Each row of a before or after table is a point. The points were changed in one or more steps. Then noise was added and the rows were shuffled. The steps act on columns, c1 being the first. Name the steps. A step turns or swaps two columns, mirrors them in a line or flattens them onto one, adds a multiple of one to another, or multiplies or shifts one. Angles are multiples of 10 degrees, from the lower column toward the higher: turns from -170 to 170, lines from 10 to 170 but not 90. Use the fewest steps. Two steps may share a column if one is a turn and the other turns, adds or multiplies; they go together, in the order done. Otherwise the lowest column goes first.

Before (11 x 3):
[16 11 3]
[-19 12 -47]
[7 -3 -12]
[23 14 37]
[-11 -11 27]
[-15 32 -6]
[-7 31 -14]
[-46 6 24]
[47 47 -70]
[39 62 9]
[16 65 -15]
After, 11 rows:
[-8 13 30]
[7 11 -2]
[-16 5 35]
[22 -39 14]
[18 15 67]
[14 -6 10]
[40 -9 61]
[46 68 48]
[-48 -26 6]
[-19 49 12]
[-12 -26 -12]
Steps: turn c2 and c3 by 90 degrees

Before (10 x 6):
[32 -48 10 46 42 12]
[-12 28 24 47 29 -54]
[-22 -17 4 8 -21 -21]
[-27 -44 -59 11 -14 35]
[-6 34 -53 -25 30 15]
[-5 32 2 -25 -33 -42]
[-28 -30 -29 -31 28 -51]
[-44 15 21 -44 -28 -29]
[-8 14 13 -16 21 22]
[48 -40 16 11 -38 41]
After:
[-46 17 20 -44 -29 25]
[-5 30 2 -23 -47 22]
[-8 12 12 -17 27 -17]
[49 -39 18 13 34 43]
[-27 -29 -28 -31 -45 -36]
[-12 28 25 46 -46 -39]
[-6 36 -54 -24 19 -25]
[-20 -17 6 7 -24 17]
[-23 -44 -59 11 32 20]
[32 -47 9 46 19 -39]
Steps: turn c5 and c6 by -80 degrees

Before:
[-54 -14 47 -69 0 12 -22 -45 52]
[15 21 -57 12 2 -24 -14 38 49]
[8 -30 6 -15 19 18 -8 47 4]
[-10 8 58 -20 29 -12 12 -49 -6]
[-31 33 57 17 -14 16 -13 7 -34]
[-19 33 30 -13 -10 -2 50 11 -31]
[22 56 13 29 30 -8 -1 48 21]
[28 34 15 53 -12 -26 8 56 51]
[3 35 37 3 10 -52 2 62 -19]
[31 14 -33 33 -31 -55 -5 9 4]
[1 61 57 -20 2 9 0 21 -63]
[24 -39 13 -67 7 40 -36 17 59]
[-40 -48 -11 -40 18 11 -28 -34 29]
After, 13 rows:
[-19 31 -1 -13 -9 -1 49 10 -30]
[-40 -49 3 -41 18 12 -30 -37 29]
[-10 8 1 -21 29 -11 13 -53 -6]
[1 61 1 -21 1 9 1 23 -63]
[25 -40 2 -65 5 41 -34 15 58]
[-32 33 0 17 -16 16 -13 5 -34]
[22 55 -1 28 30 -8 -3 48 24]
[-56 -14 -2 -71 -1 13 -21 -45 53]
[30 13 2 34 -28 -54 -4 11 5]
[6 -31 -1 -17 19 17 -7 51 4]
[3 36 1 2 11 -53 2 63 -20]
[27 34 2 51 -14 -25 10 54 51]
[15 21 1 13 3 -25 -13 39 50]
Steps: multiply c3 by 0

Before:
[-24 -35 -32 25 -15 -33 -58 -17 -16 3 37 9]
[-56 26 -24 6 -16 -16 -13 -37 -3 -24 55 30]
[25 23 -13 19 45 12 -34 24 -28 39 4 -4]
[-15 -5 -21 6 39 -33 14 -65 -14 -22 14 -10]
[-34 -38 -30 -21 42 21 9 -44 57 -22 -6 -33]
[-55 -48 -40 -18 30 16 36 -42 -4 10 -3 -1]
[2 -30 -85 -4 -3 -15 -40 -25 17 -10 7 59]
[-24 -45 9 -45 31 20 19 -48 -8 -41 20 0]
[39 15 -42 38 -4 -5 -3 41 -32 6 31 -23]
[67 9 3 67 8 9 2 21 -3 54 24 3]
[43 6 5 79 36 -1 2 69 -13 16 -18 6]
After (11 x 12):
[-34 30 -27 -22 44 23 8 -1 57 -22 22 -34]
[-23 49 9 -45 32 23 15 -7 -10 -42 2 0]
[40 3 -41 41 -4 -4 -6 82 -35 8 -33 -21]
[65 3 3 68 11 12 1 62 -5 53 -24 2]
[43 -14 4 80 32 -5 1 111 -14 15 14 6]
[-24 45 -29 25 -15 -30 -58 23 -17 2 -14 9]
[-55 41 -40 -18 29 13 36 3 -8 12 28 1]
[-17 13 -23 6 40 -32 13 -25 -12 -19 -7 -9]
[-56 5 -23 6 -16 -17 -14 5 -5 -26 -60 30]
[1 34 -83 -4 -3 -15 -40 15 15 -11 7 60]
[26 -20 -13 20 46 13 -36 67 -29 40 -17 -4]
Steps: turn c2 and c11 by -150 degrees; shift c8 by 40

Before, 10 rows:
[10 -40 -7 -28 -8 -3 -40 14 -12 -27 27 15 9 -18 2 2 7 -33]
[-13 38 1 -17 -6 -12 -27 18 3 63 54 22 14 -28 8 -34 -21 -4]
[-6 -38 -14 -22 81 21 -13 3 22 37 14 -5 14 37 -12 -19 -26 -20]
[0 -20 -2 -12 53 1 -27 70 -4 -8 19 2 18 24 -24 -26 -4 -32]
[10 -10 67 20 6 -33 -22 -9 88 14 13 -3 2 -93 -4 -31 -37 54]
[-41 -11 15 -42 -9 9 -37 22 5 37 3 -7 -6 -8 -34 60 -1 -25]
[3 -17 63 -13 -19 6 -7 -3 6 23 35 6 11 -10 -12 -35 18 121]
[11 20 -11 108 13 2 -18 9 18 -24 27 -1 7 -13 -4 -21 -23 -34]
[-26 49 -9 -13 -13 26 51 -7 22 -5 15 8 -7 13 6 -12 5 17]
[18 0 -24 -18 -1 31 -25 16 4 -22 18 6 -12 45 -38 -39 12 -22]
After:
[18 2 -16 -20 -1 31 33 16 4 -21 18 6 -10 44 -39 -39 14 9]
[10 20 -10 110 11 2 33 8 18 -24 26 0 8 -15 -4 -21 -23 18]
[12 -10 45 21 5 -34 -7 -8 89 15 13 -5 3 -94 -4 -32 -37 -58]
[-6 -37 -9 -23 80 19 21 1 22 38 13 -4 14 37 -12 -20 -26 10]
[11 -41 -4 -27 -9 -3 53 14 -13 -27 28 15 9 -19 2 1 7 9]
[5 -19 45 -13 -22 7 -54 -2 7 24 35 6 10 -10 -12 -36 17 -111]
[0 -20 -1 -10 55 3 39 70 -4 -6 18 0 19 25 -23 -26 -4 13]
[-27 50 -4 -12 -12 28 -53 -6 23 -5 16 11 -7 15 9 -12 5 11]
[-42 -12 8 -41 -7 9 44 21 3 36 2 -7 -6 -7 -35 60 0 3]
[-12 38 2 -17 -5 -13 27 17 2 64 54 22 16 -28 10 -33 -20 -10]
Steps: multiply c3 by 0.7; turn c7 and c18 by 150 degrees

Before (8 x 20):
[-19 -24 12 -3 -12 -6 -8 -10 -5 24 29 3 11 16 -25 5 27 -2 -14 -9]
[-21 16 45 3 98 2 14 5 -10 42 -44 -34 10 2 30 35 -46 -10 102 24]
[20 3 18 -3 -28 -10 -3 0 19 19 11 0 21 2 -15 43 4 10 18 -6]
[-14 43 10 9 4 -60 -3 7 7 15 -10 34 -41 24 34 -4 6 -37 26 8]
[1 -20 6 -6 -27 -13 -20 -3 11 3 3 6 -6 2 -2 -13 40 -30 29 35]
[38 -15 7 24 -19 15 7 -10 38 3 -21 9 22 42 -19 1 -21 17 -22 -9]
[-36 4 -23 59 9 -12 -21 -40 14 -1 11 -8 -2 5 -29 9 -13 -15 1 -18]
[-1 14 27 1 -28 22 7 -27 43 7 -19 14 13 -6 3 9 19 39 2 1]
After (8 x 20):
[-14 40 9 -7 -1 -60 -3 -8 8 16 -10 33 -41 24 33 -3 6 -37 27 8]
[-2 14 26 -6 -38 22 8 26 43 8 -19 15 14 -7 3 10 19 39 3 0]
[-19 -30 11 1 -26 -7 -9 10 -5 24 29 3 11 16 -26 5 27 -2 -15 -8]
[-22 9 46 -1 122 3 15 -4 -10 43 -44 -35 9 2 32 35 -46 -10 102 24]
[-36 -6 -22 -64 16 -12 -22 28 14 -1 12 -8 -2 6 -28 9 -12 -15 2 -18]
[38 -4 8 -26 -8 15 7 6 38 3 -21 9 22 42 -19 1 -22 17 -22 -8]
[2 -20 7 5 -47 -13 -20 5 11 3 2 5 -6 2 -2 -13 41 -31 28 35]
[20 9 18 4 -31 -10 -3 1 18 19 12 0 22 1 -16 44 3 11 18 -6]
Steps: add 0.3 times c1 to c2; turn c4 and c8 by -170 degrees; add -0.5 times c17 to c5

Before:
[16 35 -5 -11 -19 64 -24 7 17 37 14 -17 -15 -5 -11 -8 -14 -5 -32 25 45 -23 48 -41 5 -23 1 3 3 -11 -41 -61]
[85 21 46 38 -47 40 37 -46 41 -41 4 47 67 19 14 10 27 -7 -4 12 20 9 -5 -20 -36 -22 28 35 -56 29 50 -23]
[68 15 -16 47 -11 56 8 -56 12 -20 7 -6 18 61 56 -6 37 -19 -15 15 11 22 -23 -7 -22 -34 36 37 -66 63 30 11]
[61 -10 19 66 -24 35 23 3 -7 -21 -14 28 43 2 53 -12 37 -23 -55 6 -16 -28 -42 24 -13 -31 24 47 -44 58 54 0]
[42 -3 10 29 14 25 -41 14 15 35 -11 -45 15 2 18 2 39 17 25 64 -23 24 -19 42 -10 52 -63 -25 6 21 21 31]
[11 9 5 -15 -3 21 58 -8 -1 61 33 -17 -38 -6 -25 -19 -26 7 -19 20 54 12 30 -31 34 6 -10 -35 27 31 -17 -31]
[-14 -2 -33 -15 -11 49 -19 -2 33 18 32 -7 -49 -22 -27 -19 2 60 2 40 18 -1 -28 -4 51 31 3 -30 28 -14 -24 -6]
[-18 10 -1 28 23 39 -15 31 -14 27 -5 -45 6 -10 0 23 33 32 -1 35 38 32 -31 -1 42 27 -13 -71 -19 -34 7 20]
[-11 -19 -38 27 -4 9 -19 26 15 60 -41 -24 -12 -16 -21 -17 37 27 -9 75 17 52 -10 -41 40 28 0 -15 21 9 3 -15]
[4 46 -15 -3 -17 22 -38 26 2 77 -8 7 -27 13 0 28 9 12 8 48 25 27 -52 3 50 45 -23 -58 23 11 -8 -29]
[51 56 47 45 -32 35 -9 -39 50 -14 -18 14 41 -10 23 -28 47 -28 -27 -9 2 13 -6 21 -25 -33 34 9 -75 87 44 31]
[27 30 -31 13 -6 21 -22 -19 -14 53 -4 -21 22 -16 -33 1 -3 23 -11 8 27 33 -12 -5 41 11 -15 -23 61 -13 -43 9]
[8 38 -43 -13 -12 22 -14 25 19 43 50 -30 4 -36 -14 9 -18 11 -15 42 96 2 4 -30 -4 26 15 -31 55 28 -10 -18]
After, 13 rows:
[85 19 30 39 -47 41 40 -46 39 -36 6 46 67 21 13 7 25 -9 -3 16 21 13 -6 -14 -36 -22 27 32 -59 41 49 -21]
[43 2 24 27 13 26 -41 13 19 31 -12 -46 13 2 19 1 42 15 22 65 -19 22 -19 43 -8 52 -64 -24 7 11 20 33]
[7 37 28 -13 -11 22 -15 27 18 42 49 -29 4 -34 -13 10 -16 11 -13 42 95 4 5 -32 -5 26 19 -29 59 -48 -8 -21]
[2 47 8 0 -16 22 -38 28 -2 76 -8 9 -28 14 1 27 5 10 8 47 22 25 -54 -1 48 43 -25 -59 21 -12 -6 -28]
[-12 -2 -12 -16 -8 47 -19 0 30 18 31 -7 -49 -19 -25 -16 0 64 4 38 16 -3 -26 -3 51 31 5 -30 28 -34 -22 -6]
[13 34 -10 -9 -17 62 -23 6 18 38 12 -14 -16 -9 -12 -9 -14 -5 -30 22 44 -25 48 -38 6 -23 2 2 4 -6 -42 -61]
[11 12 28 -18 1 19 56 -8 2 59 32 -20 -39 -4 -27 -17 -27 8 -15 24 58 12 31 -29 32 7 -11 -37 28 -1 -16 -35]
[50 56 86 46 -33 35 -13 -39 49 -13 -19 16 41 -8 25 -30 45 -24 -25 -12 2 13 -7 18 -26 -31 34 11 -72 44 44 30]
[27 31 -14 11 -1 22 -21 -19 -15 50 0 -23 19 -13 -31 1 0 22 -9 8 28 35 -12 -3 39 10 -18 -18 60 -33 -45 9]
[-16 11 -34 29 20 35 -19 32 -18 30 -5 -46 4 -10 4 24 34 32 3 36 40 29 -32 -1 43 24 -14 -73 -19 1 11 19]
[-12 -20 7 28 -6 9 -20 25 13 59 -42 -22 -12 -15 -20 -18 30 26 -7 72 16 54 -9 -38 38 27 -6 -15 20 -38 6 -13]
[61 -14 62 66 -25 33 20 4 -6 -22 -15 33 46 1 51 -14 33 -24 -58 9 -15 -25 -41 26 -14 -34 24 44 -43 22 51 -1]
[71 12 61 47 -9 58 9 -60 11 -19 6 -6 20 56 60 -10 38 -23 -15 16 9 21 -23 -8 -23 -35 36 38 -65 -16 28 12]
Steps: swap c3 and c30

Before:
[12 51 -28 2 -37 21 -20 -44 76 -22 60 30 13 17 -26 7 46 -32 -15 51 -66 19 -29 -5 -35 -25 54 7 -3 -38 2 -28 -30 13 -21 -21 -50 -28 -3 27 1 -12 -6 -58 0 28 21 -32 -10 -35 45 -24 25 17 -23 -37 58 32 -8 -8 10 35 -36 6]
[-44 -17 29 21 55 7 -18 -17 7 48 51 -13 16 14 -13 30 -33 40 -37 45 3 50 -39 7 -11 47 39 -11 37 8 0 41 13 19 -55 53 -19 15 -18 -41 55 17 -39 -27 -12 -39 24 18 -18 48 46 -29 33 11 55 -75 16 -9 13 -29 -9 15 -20 42]
[23 14 16 33 57 -38 15 -14 -6 -16 13 9 -8 10 42 -15 54 -21 2 -10 -6 26 -65 11 40 3 -35 43 -36 0 50 -16 -25 25 12 -24 0 -17 -11 -32 -45 -21 -22 44 -20 -2 -9 26 5 -30 47 -6 18 -40 -4 19 30 -26 -16 -63 83 10 -40 15]
[25 21 -31 30 -11 23 -31 27 18 12 -24 45 -10 7 33 49 64 -58 12 14 26 21 -14 -38 40 23 6 21 34 -34 6 -10 -39 -39 42 -12 -22 21 35 48 -16 -9 -20 -35 -21 -53 -19 -27 19 -29 8 -13 15 22 -24 -39 -31 -14 -37 11 39 -23 -22 -45]
[54 55 25 -43 -32 -4 -48 18 -12 48 -26 23 -5 -31 -6 -27 -27 -2 -39 34 27 74 -17 1 -19 33 58 -23 3 7 74 -12 25 -18 -40 -22 -51 4 18 -21 0 13 -44 4 -19 -4 -21 -8 10 2 3 -45 21 16 -4 -5 -14 -44 36 -5 85 23 31 -49]
[36 -39 5 40 1 -7 3 -32 -4 -12 54 59 -13 -33 17 3 -28 38 18 -7 -41 -1 -14 -11 -23 30 -32 -15 -22 17 25 -40 -8 -26 37 26 14 19 1 -17 -6 -74 48 -33 -22 36 27 -15 -6 41 -32 6 -2 -42 -20 -34 47 -25 15 32 -4 -13 -24 -12]
[-27 -27 2 31 57 -15 -12 21 -5 20 55 12 -54 -39 8 62 11 -57 28 14 -34 -3 -11 -34 0 61 45 -34 1 7 32 42 -32 -13 20 30 -54 28 -37 58 23 -73 -32 -12 -14 -9 0 11 38 44 40 12 -8 41 0 26 20 -24 -21 3 53 -11 -28 37]
[20 55 -10 -51 -34 -21 -54 -36 -5 -36 30 14 39 -30 49 -31 19 -56 -12 41 -26 41 0 20 -13 32 6 47 34 -58 37 -31 -1 33 20 40 13 -30 -24 27 -29 18 45 19 47 1 -10 -47 -33 5 24 13 28 48 26 -10 9 -44 -9 -23 23 38 -26 -29]
[34 4 38 -3 17 -43 -26 0 5 5 -35 -8 -39 5 43 -18 -12 -22 9 41 17 59 -6 34 17 41 3 31 -25 -22 23 1 -46 -11 12 -19 22 24 32 -6 46 12 8 36 19 -47 -14 -13 -23 28 -17 -11 -30 42 48 -56 16 -38 54 25 42 -49 -30 24]
[36 30 50 -5 16 -42 19 34 17 11 1 27 14 18 -9 17 -19 -28 11 26 33 7 -8 -15 42 35 -26 -18 -25 -55 41 -6 -5 -36 -51 12 28 0 32 -25 56 23 50 -2 52 9 30 27 -30 5 19 -37 -41 22 31 12 14 31 -33 -32 23 33 -7 44]
[13 44 -37 -62 35 -17 26 -14 72 -37 -14 14 11 11 11 -35 -5 40 -34 -24 -12 41 -9 -31 27 -24 30 -16 -30 -62 85 19 -39 -14 39 40 -11 -53 11 45 38 13 -48 -19 -10 8 16 -13 9 24 59 -52 23 -33 41 -17 -1 -23 -23 -20 2 -30 18 21]
[42 -34 32 1 -14 -9 7 32 70 42 11 17 17 -14 -24 2 60 -8 53 14 21 2 -46 39 -35 -22 -29 -51 64 23 32 36 41 0 34 -9 -18 27 17 -8 -37 10 9 -57 44 -53 -3 -26 23 31 -19 45 37 -19 14 20 -9 -10 -24 32 -10 -53 9 -21]
After:
[21 54 -9 -51 -33 -22 20 -37 -6 -37 30 14 39 -29 49 -30 -39 -57 -12 65 -25 40 -1 20 -14 32 8 96 55 -108 -15 -30 -1 34 21 41 14 -30 -24 27 -29 18 46 20 46 1 -10 -46 -32 5 25 12 28 48 27 -10 10 -44 -8 -23 23 39 -26 -29]
[36 -39 4 41 0 -6 -6 -32 -4 -13 54 60 -13 -34 17 4 6 37 18 -5 -41 -1 -14 -11 -23 29 -31 34 0 -33 -37 -41 -8 -27 38 26 14 18 0 -17 -6 -75 48 -33 -23 35 27 -15 -7 41 -32 6 -3 -42 -20 -35 48 -23 16 32 -4 -13 -24 -13]
[13 51 -28 3 -37 21 40 -45 75 -23 59 30 13 17 -26 7 -36 -32 -14 37 -66 19 -28 -4 -35 -25 54 56 17 -88 29 -28 -30 13 -21 -21 -49 -28 -3 27 0 -12 -6 -58 0 28 20 -32 -12 -35 45 -23 24 17 -23 -37 57 31 -8 -7 11 35 -37 6]
[54 56 25 -43 -33 -4 15 19 -14 48 -26 23 -4 -31 -7 -27 -27 -2 -39 56 28 75 -15 1 -19 33 58 27 22 -43 -75 -13 24 -19 -40 -22 -51 4 18 -21 1 12 -43 4 -20 -4 -21 -8 10 2 4 -45 21 16 -4 -5 -14 -43 35 -5 86 23 31 -50]
[-44 -18 29 21 55 7 35 -18 8 48 52 -13 16 14 -13 30 26 41 -36 34 2 50 -38 8 -10 47 39 38 57 -43 -21 42 13 18 -55 53 -19 15 -19 -41 54 18 -40 -27 -12 -39 24 18 -18 48 45 -30 34 12 55 -75 16 -8 14 -30 -9 15 -19 41]
[-26 -27 2 30 56 -16 9 21 -5 20 54 13 -54 -38 9 64 -28 -57 28 16 -34 -3 -11 -34 -1 61 45 17 22 -43 -18 42 -32 -12 20 30 -54 28 -37 59 23 -73 -32 -12 -15 -10 -1 11 38 43 41 12 -7 39 2 26 21 -25 -21 2 54 -10 -28 37]
[36 28 50 -4 16 -42 32 34 17 12 2 27 14 18 -8 17 -12 -29 12 -8 33 8 -8 -13 42 36 -26 32 -4 -106 -42 -5 -6 -36 -51 12 28 0 32 -25 56 23 50 -1 52 8 29 27 -29 5 19 -37 -41 22 31 11 14 31 -33 -33 23 33 -7 44]
[26 21 -31 29 -10 23 3 27 18 12 -24 45 -11 7 32 50 -54 -58 12 33 26 21 -14 -38 40 23 5 72 55 -84 36 -9 -37 -39 43 -14 -22 19 35 49 -17 -9 -20 -34 -21 -53 -19 -27 19 -30 8 -12 14 22 -23 -39 -31 -14 -36 10 38 -23 -21 -45]
[24 14 16 35 57 -38 -4 -14 -6 -16 15 8 -9 11 43 -16 -72 -21 2 -17 -6 26 -65 11 39 3 -35 94 -17 -49 -3 -16 -25 25 11 -24 0 -17 -10 -32 -45 -20 -23 44 -20 -2 -9 27 6 -30 46 -6 18 -39 -4 19 30 -26 -16 -63 82 10 -41 15]
[42 -34 32 2 -15 -9 15 32 70 42 12 16 17 -13 -24 3 -67 -8 53 -2 21 1 -45 38 -35 -22 -28 -1 85 -28 14 34 40 0 35 -9 -18 27 17 -8 -37 10 9 -58 45 -53 -2 -26 23 31 -19 45 38 -18 14 20 -9 -11 -24 33 -10 -53 9 -21]
[13 45 -36 -62 35 -17 -13 -15 72 -37 -14 14 11 10 11 -34 -50 40 -34 -32 -11 42 -9 -31 26 -24 29 34 -10 -111 -68 20 -39 -13 39 40 -10 -53 12 44 38 13 -50 -18 -10 8 17 -13 9 24 59 -51 23 -33 41 -17 -1 -23 -23 -20 2 -30 19 22]
[35 4 39 -2 18 -43 29 0 6 5 -36 -8 -39 4 43 -18 -5 -22 11 39 18 59 -6 33 16 40 2 80 -5 -72 -26 1 -46 -10 13 -19 22 23 31 -6 46 11 9 37 19 -47 -15 -12 -23 27 -16 -12 -32 41 49 -58 17 -39 54 26 43 -49 -30 23]
Steps: turn c7 and c20 by -70 degrees; turn c17 and c31 by 140 degrees; shift c28 by 50; shift c29 by 20; shift c30 by -50
